Each row of a before or after table is a point. One or more steps were done to the points. Then noise was added and the rows were shuffled. The steps act on how far a point lies along the listed directions, d1 being the first. What was done? A step turns or swaps two directions, mirrors them in a line or flattens them onto one, adds a multiple of one to another, or multiplies one. Angles are multiples of 10 degrees, from the lower direction toward the higher: turns from -170 to 170, lines from 10 to 170 but not 90. Use the fewest steps. Two steps may share a direction if one is a turn and the other turns, adds or multiplies; they go together, in the order done. Otherwise the lowest direction goes first.
In the rows, 128 means zero.

Directions:
(1): [166  97]
(2): [159 166]
Before (8 x 2):
[[ 64 139]
 [147 122]
 [175 190]
 [116 116]
 [ 81 149]
 [188 102]
 [109 134]
 [128 165]]
After (8 x 2):
[[145 116]
 [160 142]
 [123 111]
 [ 76 168]
 [159 198]
 [173  98]
 [115 146]
 [168  77]]
Steps: mirror d1 and d2 in the line at 100 degrees

Directions:
(1): [ 83 178 118 106 169 105]
(2): [121 151 180 136 143 190]
(3): [142 135 133 201 162 105]
(4): [ 73 132 147 157  75 113]
(5): [ 91  63 147 121 165 124]
Before (9 x 6):
[[ 88  88 165  84 137 168]
 [121 200 127 109 141 147]
 [184 116 116 125 145 140]
 [196 139 116 156 183 121]
 [131  67 110 122 160 116]
 [138 140 147 153 144 186]
 [100 132 120  44 198 102]
 [131 197 122  79 186 120]
 [ 89  96 121 142 156 106]]
After, 9 rows:
[[114 200 126 133 101 136]
 [119 221 152 117 152 141]
 [166 155 169 195 174 157]
 [125  90 135 122 189 146]
 [102 111 111 125 175 108]
 [ 59  95 151  91 117 133]
 [159 123 160 152 145 168]
 [ 98 132 146 181 105 152]
 [ 93 178 151  67 194 134]]
Steps: turn d1 and d5 by -20 degrees; turn d2 and d4 by 70 degrees; add 0.3 times d2 to d3

Directions:
(1): [153 140  89 170 141 132 123  67 120 180  76]
(2): [118 130 192 190 112 108 140 153 168 123  78]
(3): [104 106 141  60  82 110 171 101 146 162  94]
(4): [138  63 150 167 113 172 173 105 111 141 171]
(5): [101 136 118 138 158 100 181 177  61 159 116]
(6): [149 172  84 154  78  95 181 126 152 110 163]
Before, 11 rows:
[[114 114 108  52 107 130 168 119 113 163 110]
 [152 112  97 132 131 183  92 105 123 100 151]
 [129  94 114 126 143 174 139  78 108 142 192]
 [131 143 117   7  79 119 118  60 147 166  90]
 [136 132 115  86  98  68 181 106 147 169  76]
 [135 151  86  93 181 136  86  98 126 155 124]
 [147 148 116 137  94  90 122 113 178 137  76]
 [147  97 128  69 108 178 108 114 136 133 165]
 [142  47 142 244 138 185 167  89 130 148 157]
 [ 83 115 202 108 101 111  92 179 153  51 127]
 [112 122  89  83  93 130 137  82 136 120 175]]
After (11 x 11):
[[129 130 126  83  96  67 183 118 150 156  77]
 [144 110 117 134 124 175  95 124 133  87 153]
 [121 139 149  13  68 110 127  89 160 148  94]
 [110 123 129  96 121 128  81 114 121  96 120]
 [144  97 138  68 103 176 108 123 138 127 168]
 [138  45 150 243 136 182 168  97 132 141 159]
 [117 145 132  94 170 126  95 138 146 130 127]
 [104 120 113  85  89 122 140 100 146 110 178]
 [114  89 143 128 135 170 143 104 122 127 197]
 [147 148 120 136  94  89 122 115 178 135  77]
 [107 110 126  53 101 127 170 132 120 151 112]]
Steps: flatten d1 and d2 onto the line at 50 degrees

Directions:
(1): [194 103 137 111 210 162 122 114 124 108 123  84  95 142]
(2): [170 159 106 152 165 100 117 169 134 214 144 141 155 157]
(3): [130  76 119 152 165  77 185 126 114 106  70 164 163 133]
(4): [140 123  99 195 113  78  63 119 160 102 101  91 104 120]
(5): [ 99 101 161 125 144 135  94  41 151 191 103 146 133 133]
Before (13 x 14):
[[120 114 121 121 125 130 148 127 134 129 132 134 136 122]
 [132 158 113 142 100 125  97 136 146 118 153 105 110 120]
 [124 110 133 132 144 133 125 115 132 133 126 128 127 124]
 [108 129 132 125 118 129 126 109 133 141 127 141 133 129]
 [129 154 113 132  94 120 118 165 125 112 143 124 126 123]
 [125 122 125 127 126 122 127 120 133 126 129 121 130 131]
 [112 134 134 124 121 129 123 118 132 156 116 140 138 127]
 [135 118 125 140 135 109 135 133 126 119 113 135 137 123]
 [109 118 134 127 117 109 146 121 118 138 117 155 151 131]
 [139 121 118 142 149 111 136 135 127 146 122 144 146 130]
 [139 116 125 138 150 117 126 125 133 131 114 130 131 136]
 [119 128 138 124 127 137 137 122 128 134 125 142 133 119]
 [110 132 141  98 126 154 135 114 125 154 135 152 134 122]]
After (13 x 14):
[[125 132 135 116 155 128 134 117 132 210 127 171 156 139]
 [148 137 124 132 147 132 108 132 137 146 134 118 123 140]
 [147 124 131 128 140 132 124 128 126 105 124 112 117 123]
 [153 110 137 125 171 120 136 115 120 155 116 139 142 145]
 [130 112 124 118 138 136 143 123 133 131 133 129 131 126]
 [129 124 126 128 131 121 123 118 136 138 130 123 132 134]
 [131 124 128 137 158 113 124 109 138 188 118 152 149 146]
 [161 132 117 132 156 130 128 145 126 133 139 122 129 131]
 [130 128 136 128 147 133 132 120 131 158 122 145 138 127]
 [107 115 116 123  75 121 163 160 107   8 113 119 114 100]
 [104 132 109 149  76 101 137 137 134  70 124 127 126 108]
 [132 127 132 138 151 130 106 117 141 179 137 131 133 133]
 [139 132 128 137 159 113 122 122 135 202 109 148 154 144]]
Steps: turn d1 and d3 by -90 degrees; multiply d5 by 3; turn d2 and d5 by -50 degrees

Directions:
(1): [175 138 154 147 114  56 162  74 145 197 167  96 168 106 118 128  96 170
  89 160 123 147 135 160]
(2): [ 25 151 145 132 124 137 190  93 149 106 153 106 138 158 141  57 108  91
 145 158 120 143 111 160]
Before, 14 rows:
[[137 155 142 142 107  68 183  51 157 187 157  91 165 101 108 106  73 165
   86 165 104 157 136 143]
 [ 96 159 201 180 114  56 228   8 145 189 187  59 221 121 129  62  48 165
  103 192 123 149 149 204]
 [ 13 133 122 122 140 173 173  96 131  68 141 113 115 181 125  64 130  77
  162 153 141 110 119 132]
 [139 140 126 155 145  68 173  80 140 178 152 127 172 107 107 111  99 159
   81 155 121 154 122 138]
 [127 147 145 125 136 101 154  97 128 131 154 102 165 131 142  85 119 142
  107 149 134 162 126 156]
 [176 132 154 133  96  93 136 111 141 159 170  98 140 122 105 139 109 167
  108 144 122 150 144 130]
 [ 71 151 133 141 130  83 210  59 137 136 189  68 178 139 126  56  86 149
   96 173 120 156 129 160]
 [144 161 151 146 120  72 173  80 151 174 167  92 182 134 125 101  98 149
  104 157 115 165 121 173]
 [152 112 105 106 131 171  75 155 107  95 125 145 109 122 146 192 148 121
  137  85 134 109 156  80]
 [107 148 144 140 105 121 155 124 122 134 129 132 130 132 152 119 111 124
  137 130 125 109 135 135]
 [ 36 143 115 115 139 246  86 191  92  21  72 190  78 168 156 117 184  84
  159  89 147 102 104  92]
 [164 103 140 118 114 106 134 111 132 158 155 112 153 132 121 120 114 159
  121 143 126 127 130 127]
 [114 123 121 121 139 205  76 199 110  39  85 163  86 150 142 127 152  75
  170  88 126 101 123  82]
 [154 109 138 105 129 168  84 192 106 108 102 134 119 112 132 152 147 118
  117  96 112  85 121 111]]
After (14 x 24):
[[178 115 110 104 130 153  70 144 106 108 131 142 117 110 141 199 143 134
  124  90 135 106 159  80]
 [112 162 151 143 120  85 188  82 154 161 168  97 174 144 131  84  98 130
  117 162 117 164 117 175]
 [109 145 124 154 149  81 187  82 147 166 155 123 169 115 112  95  98 144
   84 156 119 155 118 146]
 [152 111 114 127 138 192  55 203 105  55  79 170  87 133 139 151 157  93
  163  81 127  94 132  73]
 [101 160 143 140 108  83 199  49 164 170 164  88 165 116 119  88  74 146
  103 167 104 160 125 148]
 [ 38 165 198 170 112  87 241  12 144 153 183  66 209 141 137  33  51 135
  131 192 118 150 138 206]
 [ 88 132 105 111 140 242  57 208  83  32  62 201  69 155 151 151 194 104
  150  74 154  98 115  77]
 [179 106 141 105 127 153  84 188 111 125 109 126 127 106 130 165 145 132
  104  99 114  92 121 115]
 [ 36 153 128 138 137 109 212  69 136 106 181  77 163 155 133  39  93 124
  110 165 122 147 119 156]
 [109 148 142 121 135 115 157 102 127 117 154 103 160 135 145  75 119 130
  113 148 131 161 119 154]
 [144 110 147 121 112 102 143 106 134 160 162 108 155 136 122 115 112 158
  127 147 124 133 132 131]
 [ 20 128 111 112 142 191 152 121 128  53 127 132  98 187 125  73 145  70
  164 137 147 106 119 113]
 [102 149 145 136 104 127 154 127 122 132 121 135 126 138 151 118 112 123
  135 128 123 107 133 133]
 [151 141 161 137  95  91 152 105 150 158 174  92 142 131 107 124 103 161
  113 150 122 155 141 135]]
Steps: turn d1 and d2 by 20 degrees

Directions:
(1): [147  85 132 132  49  55 137 156 170 176  99 105 166 145  88  95 131 129
 122 117 111 147 120  90 113 210 134 115  76 115 139 186 113 187 176  86
 228 107 139 152 184 131 111 145 161  84 122 149  93 148  84 157 105 107
  90 151 140 123 106 128 105 131 127  70]
(2): [100 114 132 129  81 100 105  95 116 141 175 112  89 111  95 195 155 128
 147 124  93 142 231 112  75 120 139 133  98  81 152 106 116 189 102 176
  93 154 114 209 102 129 157  91 104  98 118  80 114 137 150 147 128 127
 135 184 123 115  54 214 172 132 113 134]
(3): [102 146 131  94  87 133 185 170  81 136 145 111  70 105 159 160  68 165
 175 127 172 111 113 139  88 153 141 127  90 163 105 114 226 109 102 129
 116 121  75 148 166 133 155  88 154 153 110 146 117 133 127 108 108 158
 160 167 196  83 115  66 142 126 173  38]
(4): [ 97 129 136 137 146  91  96 130 171  91  99 183 141 103 131 159 127 119
 176 113 133  77 122 154 133 108  50 127 148 130 181 177 139 175 126  94
  68 136 105 144 219 166 163 142 109  73 113 187 149  93 191 126 176 104
 146 121  78 165 135 148 114 130 193  67]
Before (9 x 64):
[[145 142 127 147 144 127 143 141 129 118 113 141 165 155 145  86 122 139
  116 146 135 107  78 124 152 161 133 119 139 143 109 154 121 105 162  97
  162 132 138  88 145 117 112 146 131 144 143 146 145 122 133 127 134 111
  112 107 114 124 145 105 116 127 126 117]
 [123 142 122 101  82 129 188 170  82 161 154  98  80 124 129 143  76 161
  141 135 162 129 120 126  76 152 174 134  80 146  97 108 177  94 117 143
  171 121 107 140 136 111 134 114 146 135 125 112  92 144 115 132  70 166
  126 164 202  75 107  88 143 118 135  68]
 [115 109 135 149 145 112 100 110 166 118 132 139 136 117 121 129 159 118
  130 123 114 137 141 145 139 126 109 131 136 130 138 153 103 147 145 121
  117 135 125 136 140 115 121 149 118  79 134 146 118 110 139 155 136 110
  113 113  91 156 146 154 133 127 122 127]
 [124 126 117 116  79 124 153 127  84 147 166  74  94 128 137 136 111 150
  135 124 140 154 148 115  99 149 180 148 111 120  92  89 169 124 107 161
  168 125 110 148  91  99 123  97 141 138 143  93 109 142 104 114  82 173
  134 162 189  78  94 111 148 136  92 135]
 [141 131 123 129 132 114 130 151 170 141  81 127 153 145 125  89 125 109
  128 108 133 115  79 126 166 156 100 138 139 139 129 158 127 116 165  71
  155 105 147 104 153 124  93 149 139 109 122 137 128 121 137 136 144 107
  114 108 128 157 166 114 117 126 129 107]
 [111 120 129 127 101 116 119 147 112 148 136 105  77 121 126 163 130 149
  138 133 125 130 137 119  99 151 151 112 100 135 122 126 165 128 122 139
  141 127 121 147 127 129 131 117 147 145 140 134 125 144 139 144 118 133
  148 138 149 121 118  99 126 144 132  98]
 [142  64 135 113  11  42 147 139 151 215 128  77 125 136  78 137 127 149
  126 102 101 153 182  52  78 227 177 119  22 102 141 171 138 207 164 128
  226 108 124 216 159 116 130 129 148  86 113 123  86 162  80 179  72 130
  101 200 170  93  64 172 112 137 118  54]
 [146  55 125 136   7  23 134 175 183 186 103 101 158 142  66  93 124 137
  145 122 100 138 145  82  94 236 130 108  52 105 165 208 115 219 167  92
  238 107 122 194 216 130 118 133 143  68 124 142  91 138  93 168 104  88
   96 170 134 105  81 152 110 125 135  29]
 [169  86 142 140  77  89 132 140 174 162  91 101 185 143  81  71 153 117
   90 126 103 168 109 104 153 167 134 128 128  99 122 159  73 144 182 104
  235  94 177 115 106 127 100 161 141 115 149 125 109 163  70 140 122 118
   93 112 114 131 129 149 116 136  94 172]]
After (9 x 64):
[[124 127 124 148 165  98  87 119 177 106 101 183 162 129 105 132 144 102
  132 122 120  95 122 146 139  94  77 136 157 115 175 169  72 150 143 107
  113 139 147 120 178 143 137 181  90  57 134 154 136 100 183 147 149 106
  109 101  66 168 143 173 107 123 147 126]
 [148 106 130 131 152 112 110 117 167 136  96 147 156 133 126 113 136 125
  109 107 121 112 112 107 158 132 118 127 124 134 148 165 110 138 152 113
  138 115 144 124 151 130 123 173 111 114 128 161 146 118 133 148 127 123
  124 112 102 149 154 147  89 135 137 124]
 [171 107 137 127  97 128 158 151 142 154 101  95 169 138 111  67 128 131
   91 132 125 166  84 118 160 157 153 130 134 121  93 135 103  95 167 114
  227  92 165  90  85 118  98 150 147 157 149 125 114 167  62 123 114 135
  107 102 141 115 149 106 117 133  96 180]
 [150 102 119 133 111 110 147 174 153 134  94 129 150 141 126  73  99 136
  138 138 142 110  75 127 149 169 119 115 121 151 136 170 139 121 148  92
  176 105 118 113 179 126 113 146 132 132 138 160 133 114 113 129 120 109
  124 110 129 119 150  84  97 119 145  76]
 [111 122 131 146 141 111  81 129 147 125 115 139 109 122 119 159 151 129
  133 132 114 115 133 131 126 120 111 112 136 125 151 145 126 143 129 127
  114 136 136 131 141 141 131 143 126 121 145 152 145 122 165 149 152 113
  145 111  98 159 137 128 110 145 142 125]
 [144 135 128 145 122 116 147 145 126 132 117 127 158 158 141  91 119 142
  117 147 131 114  89 118 137 176 144 116 122 136 110 155 125 114 164 100
  176 130 136 102 146 112 111 140 136 142 138 138 136 129 124 131 123 113
  107 121 125 113 130 106 120 124 125 110]
 [126 112 120 156 154 105  69  85 163  99 121 146 166 131 120 125 166 106
  124 115 108 119 150 134 153  96  98 150 178  94 154 139  82 165 130 132
  118 138 144 128 125 126 126 153  98  77 147 128 143 103 165 126 147 127
  125 108  72 157 126 178 121 139 103 182]
 [117 123 133 125 118 140 152 134 116 140 152 103  95 114 142 133 123 145
  133 129 141 150 132 142 114 146 157 131 110 154  94 120 159 104 127 138
  135 128 107 133 114  99 122 119 141 129 130 128 104 133 110 144 103 143
  125 134 158 110 140 101 150 123 116 107]
 [141 134 126 119 107 122 155 164 145 158  95 106 130 145 131  91 105 126
  131 110 142 122  79 123 151 173 124 137 118 149 109 144 155 103 158  80
  173 100 138 110 139 114  92 134 155 130 118 124 117 132 117 133 123 120
  122 129 162 134 155  94 126 126 123  91]]
Steps: flatten d1 and d2 onto the line at 130 degrees; mirror d3 and d4 in the line at 50 degrees

Directions:
(1): [139 124 145  94 154 154 113 200 106 172  58 119 105 144 136 138 128  81
 124 121 108 144 134  91 155 137 152 115 128 170 166 125 145 169 102 116
 113 158 148 117 141 131  85 139 111  83  63  21 105  61 130 170  92 115
 185 180 136  79  65 127 101  62  81 119]
(2): [106 146  56 150 139 172 183 206 122 172 106 158 178 118 123 165 162 116
 138 140 158 158 111  71  48 143 107 153 113  72 102  75 184 113 105  81
 188 109 115 114 138  86  95  79  81 101 183 170 130 141 158 122 130 115
 118 131 111 144  99 142 172  70 117 129]
(3): [198 126 139 137 146 157  77 122 124 127 104 128 124 143 164 119 132 120
  98 168  98 154  68 170  67 104 200 171 172  81 158 117 137  79  92 186
  73 120 108 113 160 168 206  92 120 118  67 152  81 135 185 131 150  93
  89 140 146 185 122 128 150  96  85 140]
(4): [ 41  82 142 176 146  56 115 142 151 147  81 122 121 152 147  98 164 160
 132  77 178 104 113 114 127 115 155 140 207 114 114 118  97 180 128 210
 128 152 164 119 127 139 136  95 149  32 137 188 151  95 138 104 171 129
 140 101 144  92 102 130 114  85 180 126]
(5): [164 139 148  90 116  62 113 146 165 149 107  79  95 161 112 197 165 149
 100 112 164  84  72  90  74 104 146 102 112 132 187  83  60 142 153 113
 112 111  70 135 166 134  94  63 111 128 161  75 131 117  94 100 112 180
  82  82 117 144 124 169 125 188  91 129]
Before (11 x 64):
[[107 115 120 112 158 159 128 159 111 169  77 147 156 141 160 115 127  97
  109 142 137 142  93 109 106 130 157 140 162 104 131 122 166 124 112 116
  116 147 150 117 132 122 119 122 114  92  88 112 106  93 173 150 117  91
  163 167 144 116  81 124 145  43 109 136]
 [109 134 103 151 127 140 148 143 117 151 123 159 142 133 136 127 157 109
  131 159 136 165 116 124 107 126 137 150 149  80 105 135 164 102  95 133
  127 127 136 107 137 128 158 115 113 116 127 159 117 134 151 111 127 105
  129 127 154 134 105 124 141  82 128 133]
 [175 162 125  88 116 126 127 169 138 146 116  97  99 144  80 214 148  95
  103 153 122 128 106  88  92 111 123 100  95 159 187  99 120 123 133  78
  121 108  79 137 160  98  81  94 104 150 137  13 112 121 106 130  76 177
  133 120 108 121 114 159 136 154  64 122]
 [126 122 142 116  80  69 107  54 140  95 197 102  98 119 117 111 117 153
  121 130 138  85 129 171 157 120 137  90 143 108 114 148  78 133 151 150
  106 114 120 132 127 151 150 146 165 177 162 172 163 142 103  98 136 153
   84  97 101 144 178 121 116 212 179 144]
 [134 150  99  99 128 184 149 151  92 121 131 136 132 113 113 146 110 102
  149 159 100 168 139  92 116 157  84 110  74 126 122 132 165 114 130  60
  160 118 125 136 124 113  85 146 124 153 129  96 119 152 124 131  79 120
  141 138 114 106 124 153 127 121 117 110]
 [146 133  91 109 127 121 167 167 122 154 132 113 138 142 110 196 148 129
  128 117 172 126 123  87  89 116  80 128  98 140 124  84 119 144 146  87
  159 111 110 141 154  89  81  86  93 156 168 106 146 144  99 147 107 144
  116 125 106 130 111 154 116 155  95 130]
 [237 162 131  93 117 153 117 117 142 106 137 106 108 121 132 167 113 125
  104 176  94 113 106 142  70 129 148 115  75 108 164 107 119  74 136  94
  119 117  59 141 162 148 133 103  96 184 120  78  89 153 117 131 113 150
   65 145 143 188 149 117 156 170  44 136]
 [ 43 128  70 171 166 175 186 183 131 153 121 155 178 102 102 121 142 113
  163 121 145 162 165  89 121 167  80 133 117 122  58 110 199 141 111 108
  187 153 159 102 109  78  95 139 108  94 176 185 141 123 147 136 158  93
  152 141 119 114 114 120 158  63 150 139]
 [151 169  81 125 115 179 136 148 129 145 153 176 151 113  96 141 122 116
  140 165 116 156 105 116  94 147 106 128  95  94 102 121 178  94 109  63
  154 100  84 112 127 106 129 118 104 167 150 140 129 136 135 138 108 110
  102 152 112 149 117 138 164 107 110 125]
 [ 41 102 114 169  92  64 190 104 150 116 166 131 149 115 110 132 144 167
  150  86 186 104 155  98 113 122  66 119 124 107  83 131 100 156 166  92
  196 124 154 138  91  75  98 135 134 141 249 200 198 164  78  82 131 152
  121  67 115 109 164 134 123 175 228 136]
 [ 28 129 108 168 126  91 178  96 118 112 158 153 135 123 113  80 149 161
  165  94 142 109 165 123 153 161  80 141 133 123  82 149 115 131 153 149
  159 141 157 138  87  97 113 133 166 101 185 195 182 137 114 104 158 139
  139 105 125 108 151 119 127 138 200 113]]
After, 11 rows:
[[110 105 162 116 125  71  84  82 135  98 123  96  88 148 133 118 124 156
  130 120 129 109 109 131 134 120 130 106 145 137 146 144  67 140 156 167
   97 130 131 143 134 162 135 123 175 114 117 139 128 137 107  93 121 147
  108  83 132  98 146 160  98 170 155 116]
 [146 118 156 167 126 111  67  58 141  76 154 123 106 136 130 101 120 128
  106 168 100 137 101 209 116  90 173 153 196 113 140 157 121  83 119 216
   69 117 126 133 134 152 223 124 162 133  81 170 106 156 163 116 155 126
  116 111 146 155 163 119 136 132 135 137]
 [ 45 105 112 141 122  98 161  83 135 121 157 151 174 123 136 101 129 155
  129 121 176 103 125 127 126 130 103 123 151  97  81 134 131 120 164 113
  151 129 145 135 101 103 123 133 145 133 171 201 158 140 137 107 140 126
  133 103 133 122 146 128 149 127 191 137]
 [ 85 110 162 140 122  67  83 106 156 133 121 138  95 146 112  83 129 150
  139 100 134 106 114 142 176 126 142 104 173 147 117 160  97 178 133 168
  104 143 138 116 112 147 145 135 163  98 106 128 154  76 108 127 134 127
  139 123 139  83 107 130 104 119 162 114]
 [166 112 148 104 144  98 114 220 133 188  32  96  99 170 145 191 173 100
   97 117 144 134  61  65  37  97 187 133 145 108 207  79 102 156 103 116
  114 143 117 112 172 118  97  66  84  72 120  42 115  80 125 129  93 123
  122 126 134 122  67 162 113  82  81 136]
 [ 64 120 120 146 123  95 155 128 128 145 123 155 132 135 124 117 157 124
  146 125 160 138 145 108 151 133 112 122 145 116  99 154 137 145 116 132
  139 143 156 114 117 118 129 134 131 104 149 148 148 116 117 105 126 130
  152 113 154  96 112 125 115 105 165 121]
 [122 156 116  98 146 110 155 191 120 179  76 117 108 159 109 172 183 119
  122 112 137 116  94  54  74 147 130 129 101 125 176  85 109 135 132 102
  130 131  97 129 147 102  63  64 106  83 147  53 138  94 119 126 111 152
  124 124 119 125  86 157 130 118  86 116]
 [147  91 144 144 148  94  95 113 130 131 104 104 114 162 153 126 145 142
  109 113 150 128  97 159 106  93 158 162 189 121 136 113  93 140 124 214
   86 130 139 135 160 153 176  86 134 114  86 158 118 128 144 145 157 112
  112 128 142 145 112 136 104 124 113 139]
 [196 150 120  66 116 178 111 173  94 162 117 113 100 122 127 151 115  62
  112 171  86 147 122 117 134 142 163  95 108 121 160 121 153 135  92  83
   97 125 119 113 161 140 103 147 107 153  88  41 110  85 137 163  78 112
  133 187 103 125  92 121 117 106  77 140]
 [153 107 171 140 136 140  88  66 124  78 133 131  96 109 161  58  82 128
  128 145  76 121 172 191 188 142 162 126 147 144 117 180 126 117 130 187
  100 167 154 136 116 172 180 178 160 131  56 126 102 120 132 153 148 112
  137 181 176 126 148  71 114 113 119 129]
 [ 45 108 131 153 152  46 137 163 181 158  92  92 120 152  99 155 178 164
  136  75 188  91 109  77 106 122 123 101 148 144 121  85  87 185 148 164
  142 153 122 109 143 112  83  78 130  64 189 145 155  98 106  95 166 158
  117  78 126 108 120 154 128 135 148 140]]
Steps: multiply d1 by -1; swap d2 and d4; turn d3 and d5 by -110 degrees
